Each point is reached from the start by the listed moves, each made once or not at all, plus a little noise. Say if it took an odd or an even number of moves. Then give how often each move was made.
In the rows, zero is written as 128.

Moves:
(1): [141 125 156 142]
(2): [119 171 162 158]
(3): [123 154 133 105]
Start: [128 134 123 130]
Points:
[117 178 160 156] -> odd (0, 1, 0)
[128 201 188 149] -> odd (1, 1, 1)
[133 154 156 123] -> even (1, 0, 1)
[126 134 124 129] -> even (0, 0, 0)

Moves:
(1): [137 132 119 149 124 134 119 142 133]
(2): [124 159 128 108 141 131 130 166 128]
(3): [151 125 144 108 155 134 135 132 144]
(4): [150 140 177 129 103 115 136 134 139]
(5): [127 131 122 145 164 114 110 125 109]
(6): [113 116 133 154 154 156 115 137 122]
(7): [108 141 133 131 123 140 173 121 141]
(8): [167 110 141 144 142  99 152 156  90]
Start: [155 127 126 123 123 123 144 111 156]
Points:
[183 130 188 147 187 129 131 128 162] -> even (0, 0, 1, 1, 1, 1, 0, 0)
[126 167 125 170 189 161 148 162 151] -> odd (1, 1, 0, 0, 1, 1, 1, 0)
[157 136 147 107 147 140 196 103 188] -> even (0, 0, 1, 0, 0, 0, 1, 0)
[158 171 143  89 156 145 196 137 184] -> odd (0, 1, 1, 0, 0, 0, 1, 0)
[168 152 148 124 144 107 215 166 129] -> odd (0, 1, 0, 0, 0, 0, 1, 1)

Moves:
(1): [142 131 138 149 120 125 122 110 117 132 110 130]
(2): [116 135 127 123 125 125 127 132 137 112 116 112]
(3): [115 126 150 136 121 115 108 129 130 121 134 153]
(4): [135 129 137 155 126 161 124 149 128  86 135 112]
(5): [117 127 126  93 116 171 114 125 144 149 124 113]
(6): [132 138 115 116  96 129 145 108 119 116 138 139]
(7): [134 126 151 106 147 121 142 141 124  95 135 119]
(8): [122 145 118 116 136 136 113 137  97 123 118 135]
(9): [132  94 135 136 126 140 147 135 127 119  80 163]
(10): [124 121 150 136 122 132 142 138 110 134 131 118]
(11): [136 146 129 127 133 133 123 139 148 137 127 128]
(12): [112 136 121 144 125 134 139 107 134 127 128 139]
Start: [114 141 134 136 157 136 128 125 131 123 136 128]
Points:
[102 115 217 197 145 165 156 144 114  25  80 149] -> even (1, 1, 1, 1, 0, 0, 1, 0, 1, 1, 0, 1)
[ 94 138 169  93 126 212 124 159 114  19  92 149] -> even (0, 1, 1, 1, 1, 1, 1, 1, 1, 0, 0, 0)
[110 158 162 132 160 230 128 147 135  51  55 127] -> odd (1, 1, 0, 1, 1, 0, 1, 1, 1, 0, 1, 1)
[100 202 157 130 138 130 123 105 112  62 118 158] -> even (1, 1, 1, 0, 0, 1, 1, 1, 0, 0, 1, 1)
[110 186 141 141 127 183 135 161 102  62 131 102] -> even (0, 1, 0, 1, 0, 1, 0, 1, 0, 1, 1, 0)
[ 85 155 189 113 167 125 121 162  89  69 129 124] -> odd (0, 1, 1, 0, 0, 0, 1, 1, 0, 1, 0, 0)

Moves:
(1): [160 148 133 132 135 115 118 107 117 112 141 143 133 149 115 129 109 128
 123 116 117 120 123]
(2): [110 147 132 131 113 134 112 117 121 117 146 127 130 127 122 133 125 117
 123 139 135 135 105]
(3): [103 142 138 126 126 110 121 133  95 134 109 136 132 139 138 120 119 130
 138 139 105 132 127]
(4): [124 150 118 159 130 120 146 129 121 126 128 133 111 140 136 127 125 122
 126 108 119 129 127]
(5): [114 132 121 132 142 138 122 120 129 139 125 138 126 141 128 119 127 119
 133 133 110 140 129]
(6): [131 123 139 120 128 145 133 132 146 129 125 130 112 132 144 118 116 131
 154 135 127 118 156]
(7): [134 127 129 115 132 100 153 108 130 113 134 122 132 128 121 120 130 113
  98 130 125 139 126]
(8): [127 136 127 108 135 120 123 139 131 133 134 133 120 135 136 119 126 133
 117 134 122 125 129]
(9): [123 145 127 109 132 120 129 110 152 142 127 125 113 129 130 131 113 126
 121 133 112 122 129]
(10): [123 126 136 114 142 128 145 120 128 143 125 131 123 136 124 134 112 131
 122 141 142 135 125]
(11): [123 115 147 140 130 133 126 132 126 124 130 126 131 122 128 129 119 129
 135 114 128 132 124]
(12): [127 134 135 133 121 125 134 128 124 125 133 141 151 129 124 125 151 131
 124 122 128 115 131]
(13): [134 143 138 133 139 121 118 139 128 150 122 117 141 142 121 122 120 111
 153 135 125 165 109]
(14): [125 125 127 114 121 137 121 129 133 142 128 123 127 131 133 117 128 126
 133 118 138 136 124]
(15): [142 128 132 129 133 127 136 119 128 138 140 117 123 130 149 130 109 134
 128 131 121 132 136]
(16): [134 108 154 116 113 148 124 132 121 126 108 107 111 145 141 139 131 132
 118 148 128 131 130]
(17): [137 118 139 125 128 118 121 113 136 135 131 144 116 112 108 127 150 129
 120 132 135 134 134]
(18): [122 131 125 135 118 141 112 128 133 118 125 120 129 123 119 116 123 155
 136 131 138 143 109]
(19): [112 117 116 136 115 119 134 134 129 124 133 139 120 140 119 145 131 131
 135 124 119 126 135]
(20): [137 119 134 131 116 122 101 130 126 138 127 136 128 135 101 103 116 135
 115 155 130 120 111]
Start: [127 130 132 157 130 109 135 128 142 123 108 152 134 135 138 112 117 128
 120 137 156 135 117]
Points:
[ 74 192 114 160  92 101 123 119 161 125 139 169 113 165 133 102 115 145
 112 122 144 140  82] -> even (0, 1, 0, 1, 0, 0, 0, 1, 1, 0, 0, 1, 0, 1, 0, 0, 0, 1, 1, 0)
[130 160 187 178 118  90 102 127 111 136 123 164 102 227  99 111  52 120
 107 172 142 173  54] -> even (1, 1, 0, 1, 0, 0, 0, 1, 0, 1, 1, 0, 1, 0, 0, 1, 0, 0, 1, 1)
[ 82 135 188 139 122  75 112  77 112 154 117 197 151 155  84  60 112 109
  80 179 151 172  72] -> even (0, 1, 1, 0, 1, 0, 1, 0, 0, 1, 1, 1, 0, 1, 0, 0, 1, 0, 0, 1)
[131 146 192 128  94 113  95 130 150 118 111 134 136 179 115  56 104 134
 105 214 163 172  70] -> odd (0, 1, 0, 0, 0, 1, 1, 1, 0, 0, 0, 1, 1, 0, 0, 1, 0, 1, 0, 1)
[138 188 160 189 131  75 139 105 144  98 159 152 108 195 138  93  42 125
 140 126 123 191  88] -> odd (1, 1, 0, 1, 0, 1, 1, 1, 0, 0, 1, 0, 1, 0, 1, 0, 0, 1, 1, 0)
[125 175 197  89 109  75  97  84 139 162 114 138  89 235 129  70   7 141
 114 225 120 193  70] -> odd (1, 1, 1, 0, 0, 1, 1, 1, 1, 1, 0, 0, 1, 1, 1, 1, 0, 1, 1, 1)
[149 193 171 149 164  81 154  79 115 141 132 139 104 229 150 105  52  91
  81 172 119 207  75] -> even (1, 1, 0, 1, 1, 0, 1, 1, 0, 1, 0, 0, 1, 0, 1, 1, 0, 0, 0, 0)
[120 191 163 169 118  71 126  80 108 102 116 175 112 191 105  59  40 137
 104 179 142 155  75] -> odd (1, 1, 1, 1, 0, 1, 1, 0, 0, 1, 0, 0, 0, 0, 0, 0, 0, 1, 0, 1)
[128 128 168 151 117  60 123  87 108 130 119 165 132 186 104  75  34 160
 102 157 141 168  77] -> even (1, 0, 1, 0, 0, 0, 1, 0, 0, 1, 1, 0, 0, 1, 1, 0, 0, 1, 1, 1)

Moves:
(1): [123 136 140 133 140 123 131 120 118 129 134 121 119 126 129 129 136 130
 134 128 121 137 132 132 128 124 136]
(2): [114 124 127 117 133 116 131 131 123 113 133 125 116 130 122 136 118 128
 119 132 123 138 120 129 119 126 131]
(3): [138 128 123 126 120 121 125 132 136 133 121 136 132 123 140 127 138 125
 129 126 132 141 122 124 135 134 114]
(4): [127 140 127 131 130 135 129 123 126 136 136 133 115 123 121 124 129 123
 133 125 127 124 129 120 125 120 135]
(5): [128 136 135 124 137 118 117 133 144 124 119 115 130 130 123 130 136 136
 110 130 135 115 127 131 112 126 124]
(6): [137 136 131 129 116 129 135 117 128 132 133 126 131 124 125 126 129 124
 131 122 127 140 123 133 122 121 122]
(7): [136 128 138 137 113 115 125 117 134 128 124 113 119 124 113 114 124 118
 119 127 116 142 129 130 138 124 132]
(8): [132 133 133 112 134 135 129 134 132 143 120 125 117 132 121 119 140 117
 117 121 123 127 127 126 121 134 130]
(9): [126 126 126 133 114 139 130 130 120 126 128 136 128 123 132 132 130 127
 132 144 130 128 140 136 127 126 133]
(10): [130 126 123 120 115 128 135 134 124 126 137 128 127 124 127 146 127 120
 132 127 128 136 134 134 134 123 124]
(11): [120 123 119 117 123 133 123 139 127 126 125 108 132 141 121 144 125 130
 145 124 114 124 120 127 121 143 138]
(12): [115 130 127 134 120 125 140 134 125 112 129 117 137 140 117 129 127 104
 131 118 110 140 128 133 125 135 127]
(13): [114 128 135 123 136 115 133 138 136 123 141 136 124 142 126 130 124 122
 132 133 130 121 124 123 137 132 122]
(14): [113 132 134 112 125 133 120 123 142 137 112 129 128 122 107 128 121 125
 125 122 130 126 127 125 130 141 129]
(15): [129 113 115 140 130 120 132 130 142 124 137 144 117 129 135 129 122 127
 125 138 130 117 114 132 144 126 119]
(16): [129 131 121 119 115 129 122 124 133 130 118 139 136 133 120 132 119 130
 132 116 135 138 140 136 140 124 121]
(17): [121 126 147 118 124 135 109 134 110 123 125 122 116 113 135 132 126 118
 138 124 122 143 127 140 114 137 136]
(18): [135 118 125 116 131 139 115 129 130 126 121 121 132 125 120 123 132 136
 120 135 133 133 127 126 132 131 115]
(19): [119 130 136 129 132 114 136 140 137 123 117 123 124 137 133 122 120 119
 117 129 114 143 118 131 143 117 120]
(20): [129 126 123 126 122 141 137 125 127 145 138 136 120 130 118 120 134 130
 136 111 133 135 124 119 143 135 144]
(21): [123 134 132 126 142 119 125 118 127 137 130 117 117 131 137 112 131 122
 112 125 137 132 122 128 129 125 132]
(22): [122 123 116 122 123 131 117 131 121 137 131 123 137 137 116 137 132 130
 129 129 126 119 129 121 123 127 129]
(23): [123 128 140 124 118 122 133 122 134 122 121 121 125 135 122 125 127 124
 121 121 127 131 115 122 133 127 122]
(24): [128 139 121 123 134 121 123 127 132 136 120 131 135 136 114 118 126 121
 116 129 130 123 121 126 139 127 122]
Start: [127 125 131 120 124 131 114 117 122 154 135 124 130 133  98 120 127 138
 130 116 128 127 121 134 125 118 131]
Points:
[ 75 156 122  71 120 143  97 108 121 178 129  69 118 158   7 114 142 110
 112  98 115 149  98 130 110 134 155] -> even (1, 1, 0, 1, 1, 1, 0, 0, 1, 0, 1, 1, 0, 1, 0, 0, 0, 1, 0, 1, 1, 1, 0, 1)
[108 124 132 107  90 147  94 141 109 157 128 114 136 132  81 132 154 111
 139 105 122 151 122 143 109 141 140] -> odd (0, 0, 1, 0, 1, 0, 0, 0, 1, 0, 0, 1, 0, 0, 0, 0, 1, 0, 0, 1, 0, 1, 0, 0)
[ 74 131 175 100  97 102 107 125 115 126 126 108  99 123  65 125 119  82
 139 120  91 192 118 154 127 144 138] -> odd (1, 1, 1, 0, 0, 0, 1, 0, 1, 0, 0, 1, 1, 1, 0, 0, 1, 0, 0, 0, 0, 0, 0, 0)
[102 108 113  92  84 120 119  99 139 164 151  95 105 141  27 111 116  93
 102  93 115 177  88 137 159 125 126] -> odd (0, 1, 0, 0, 0, 1, 1, 0, 0, 1, 0, 1, 0, 1, 1, 0, 0, 1, 0, 1, 1, 1, 0, 0)
[146 140 130 104  91 140  96 102 142 186 128  85 107 126  67  92 154 128
 118 105 134 160 104 129 129 125 140] -> even (0, 0, 1, 1, 1, 1, 1, 0, 1, 0, 1, 0, 0, 0, 0, 0, 0, 1, 0, 1, 1, 0, 0, 0)
[ 58 156 150  90 101  90 123 103 119 152 144  91  97 162  15 115 115  67
 102 113 101 159 105 130 150 110 140] -> odd (1, 1, 0, 1, 0, 0, 1, 0, 1, 1, 0, 1, 1, 1, 0, 0, 0, 0, 0, 0, 1, 1, 1, 1)
[ 86 137 110  52 101 135 105 148 133 166 125 129 126 153  24 132 134  78
 109 122 117 148 110 122 137 138 105] -> even (0, 1, 1, 1, 0, 0, 0, 1, 1, 1, 0, 1, 1, 1, 0, 0, 0, 1, 0, 0, 0, 1, 0, 1)
[108 147 144 102 103 128 140 123 110 152 127 107 126 153  65 121 144  84
 118 108 103 153 120 147 137 117 128] -> odd (1, 0, 0, 0, 0, 0, 0, 1, 1, 1, 0, 1, 0, 0, 0, 0, 0, 0, 0, 0, 0, 0, 1, 1)
[ 80 122 144  14  93 144  57 136 125 159  89  69 109 146  36 151 126 116
  99 101 129 152 110 153  99 143 131] -> odd (0, 1, 0, 0, 1, 0, 0, 1, 1, 1, 1, 0, 0, 1, 0, 1, 1, 1, 0, 0, 1, 1, 1, 0)

Moves:
(1): [125 140 144 115 103 144 140 121 130 143 131 115 139 138 137 151 126 141
 140 117 105 144 115 132]
(2): [140 138 131 122 128 133 142 115 120 135 131 128 121 108 142 102 118 139
 111 129 145 110 147 122]
(3): [127 123 121 122 135 142 111 110 130 149 132 147 125 112 122 132 148 115
 132 129 155 140 120 126]
(4): [144 122 130 133 133 125 131 128 128 120 120 143 137 129 113 133 124 133
 141 122 133 136 146 131]
(5): [150 132 119 143 141 118 141 123 104 116 145 108 134 117 128 125 131 128
 122 126 117 137 127 123]
(6): [125 135 121 125 141 134 119 129 129 141 131 131 126 133 135 139 118 137
 130 148 111 124 131 132]
(7): [119 138 125 112 143 119 149 111 124 130 101 143 123 124 127 128 139  94
 122 117 135 137 117 134]
(8): [117 123 109 133 146 136 122 130 129 138 114 120 136 111 132 142 124 139
 147 110 123 130 132 127]
(9): [134 126 132 129 140 130 130 129 132 145 145 129 124 129 142 137 131 126
 121 111 148 119 125 134]
(10): [126 117 122 112 136 135 124 131 141 150 131 114 126 131 135 123 131 125
 130 128 117 109 115 133]
(11): [124 126 137 133 137 120 132 122 146 143 133 136 134 134 132 117 128 128
 137 123 113 135 131 138]
(12): [138 129 119 126 114 111 119 132 153 139 136 124 110 128 131 130 127 134
 130 133 117 133 122 151]
(13): [128 117 128 168 106 109 124  94 138 131 119 148 126 141 135 152 119 101
 108 116 123 134 121 129]
(14): [120 145 115 116 139 141 116 104 153 118 125 123 146 136 108 133 125 136
 110 124 128 142 118 114]
(15): [128 118 136 114 118 121 147 116 131 135 124 109  96 131 124 109 126 138
 131 131 114 121 106 131]
(16): [124 113 134 136 123 128 134 123 140 143 122 135 135 125 107 131 122 129
  91 134 138 124 115 139]
(17): [118 135 127 144  98 114 127 107 132 146 125 142 115 134 107 123 137 121
 140 117 120 113 113 147]
(18): [138 122 124 128 126 144 122 114 127 137 131 134 134 134 148 126 129 147
 107 147 119 131 138 159]
(19): [126 106 144 109 127  96 134 121 106 118 122 121 131 117 122 138 122 117
 125 120 142 121 110 115]
(20): [125 119 125 118 130 124 139 112 132 115 133 149 118 115 121 118 120 119
 126 126 115 114 109 118]
(21): [121 121 137 109 132 135 135 123 128 116 133 111 130 114 122 124 119 114
 124 133 137 127 131 139]
(22): [138 142 137 134 125 123 141 141 116 113 118 126 130 126 131 113 102 136
 135 140 120 127 113 136]
(23): [112 128 104 115 128 142 145 123 123 120 129 128 130 132 115 134 122 118
 141 113 152 126 129 123]
(24): [127  97 127 119 143 130 101 154 113 144 147 119  95 118 136 109 134 108
 124 100 128 116 128 119]
Start: [115  99 128 140 131 126 135 130 118 124 133 115 121 119 129 130 108 121
 118 121 136 119 162 119]
Points:
[123  58 124  68 149 100 162  82 143 202 153 122   7  77 129  68  96  71
 110  81 118  43 116 175] -> even (0, 1, 0, 1, 0, 1, 1, 0, 1, 1, 0, 1, 0, 0, 1, 0, 1, 0, 0, 1, 1, 0, 0, 1)
[118  86 107 157 177 123 168  84 120 165 109 123 148  95 136 130 115 118
  74 109 111 145 154 171] -> even (0, 0, 0, 0, 1, 0, 1, 1, 0, 0, 1, 0, 0, 0, 0, 1, 0, 1, 0, 0, 0, 0, 0, 0)
[121  90 132  91 166 165 135 100 100 189 149 156  82  95 174 135 105  89
 101 105 117 118 104 156] -> odd (1, 0, 1, 0, 0, 1, 1, 0, 1, 0, 0, 0, 0, 0, 0, 0, 0, 1, 0, 1, 0, 1, 0, 1)
[100  59 124  91 154 119 106  52 131 189 110 139 117 117 120 189 114  48
  98  62 132 141 103 105] -> even (1, 0, 1, 1, 0, 1, 1, 0, 0, 1, 0, 0, 1, 1, 0, 0, 0, 0, 1, 0, 0, 0, 0, 1)
[ 99  65 107  81 141 125 172  76 150 203 142 140  56  84 126  55  61  77
  73 117 109  53 107 216] -> even (0, 1, 0, 0, 0, 1, 1, 0, 0, 1, 1, 1, 0, 0, 0, 1, 1, 1, 0, 1, 1, 1, 1, 1)

Moves:
(1): [138 120 129 111 125 132 134 142 132 143 120 136 128 129 104 133 129 113
 127 128 120 137 154 126 140 125 114]
(2): [113 154 140 103 128 141 123 138 118 129 128 112 138 120 143 135 161 142
 152 135 128 115 122 127 159 114 108]
(3): [112 118 119 145 147 115 119 130 130 134 119 154 126 142 127 129 126 117
 109 134 152 124 140 129 122 135 111]
(4): [133 121 128 114 126 130 140 129 143 129 118 132 136 118 136 140 127 133
 118 136 115 115 118 116 139 135 124]
(5): [122 130 117 104 149 130 114 130 143 127 128 128 157 129 113 149 129 124
 102 150 150 122 122 137 119 123 108]
(6): [130 122 122 108 120 134 121 120 120 134 116 126 109 135 131 131 120 137
 120 112 128 135 132 149 136 142 131]
(7): [139 141 110 126 139 115 136 133 141 127 141 129 127 119 114 126 126 134
 117 127 142 130 124 120 139 111 120]
(8): [141 126 116 145 123 138 121 104 133 104 106 155 125 123 141 141  93 140
 114 124 133 121 117 118 137  87 110]
(9): [120 122 146 112 132 137 124 106 139 128 123 140 132 121 133 117 131 144
 136 127 122 115 132 139 132 109 137]
(10): [130 109 135 136 122 136 137 138 133 132 127 120 118 125 127 127 131 120
 128 136 141 130 127 126 121 137 121]
(11): [116 131 131 129 133 122 134 145 127 136 126 130 131 112 129 127 132 142
 138 116 142 133 140 140 109 121 129]
(12): [128 132 136 133 115 116 136 129 124 142 137 129 119 133 129 149 132 142
 104 129 127 130 135 130 128 142 119]
(13): [154 147 123 151 118 116 136 125 131 135 120 141 123 124 138 107 124 128
 124 153 130 107 142 130 133 135 124]
(14): [105 121 128 115 118 125 122 118 118 129 138 126 148 138 130  96 135 118
 133 166 145 134 163 129 133 132 104]
(15): [125 127 117 115 115 117 122 132 115 129 125 125 121 137 106 118 139 127
 141 128 133 129 129 121 122 126 137]
(16): [146 119 102 126 121 122 127 132 128 127 114 118 121 125 126 132 138 127
 114 147 152 131 131 123 120 132 140]
(17): [149 123 133 140 120 124 123 128 119 129 112 117 124 130 133 121 136 129
 129 130 132 112 143 120 103 130 133]
(18): [104 141 101 113 120 134 131 133 140 119 131 124 126 149 147 111 135 142
 116 151 124 131 124 116 119 125 115]
(19): [123 139 103 127 114 121 162 115 116 121 121 147 117 132 125 120 131 156
 100 121 116 102 127 115 119  94 122]
(20): [105 124 125 113 119 108 117 118 123 122 129 113 119 133 131 133 134 123
 121 135 149 129 131 134 116 125 138]
(21): [125 127 130 138 129 130 114 125 118 141 130 109 111 124 143 127 119 139
 131 137 118 131 119 126 134 130 131]
(22): [121 121 119 147 116 129 124 117 132 125 129 110 118 122 116 136 124 131
 118 125 114 136 157 119 124 127 126]
(23): [127 109 120 133 128 123 111 159 116 117 143 132 120 143 135 121 114 124
 158 129 131 136 138 136 150 110 131]
(24): [120 127 111 129 142 123 114 134 121 157 149 141 126 134 128 128 135 116
 142 127 119 124 127 131 126 134 126]
Start: [149 141 137 137 118 127 127 153 118 113 134 133 140 139 130 154 135 127
 134 156 120 141 131 121 115 135 114]
Points:
[150 162  35 163 122  92  97 138 117 135 127 185 108 138 152 181 125 199
  65 229 162  72 172 107 165  27  35] -> even (0, 1, 1, 0, 1, 0, 1, 1, 1, 0, 0, 1, 1, 0, 0, 1, 0, 0, 1, 0, 1, 1, 1, 1)
[ 94 184  92 103  76  86 124 160  89 113 142 116 121 149 198  62 174 212
 152 249 164  79 200 116 124  32  73] -> even (0, 1, 0, 0, 0, 0, 1, 0, 1, 0, 1, 0, 1, 1, 0, 0, 1, 1, 1, 1, 1, 0, 1, 0)
[ 98  86  41 109  83 114 126 166 103 145 114 218  94 189 153 123 124 172
  81 210 180 132 226 136 114  66  34] -> even (1, 0, 1, 0, 0, 1, 0, 1, 1, 1, 1, 1, 0, 1, 0, 1, 0, 1, 1, 0, 0, 0, 1, 1)
[138 153  64 150 150  93 130 113 151 158 131 183 135 126 126 153 125 168
  51 208 119  63 160 103 120  86  64] -> even (0, 0, 1, 1, 1, 0, 1, 0, 1, 0, 0, 0, 1, 0, 0, 0, 0, 0, 1, 0, 1, 1, 0, 1)
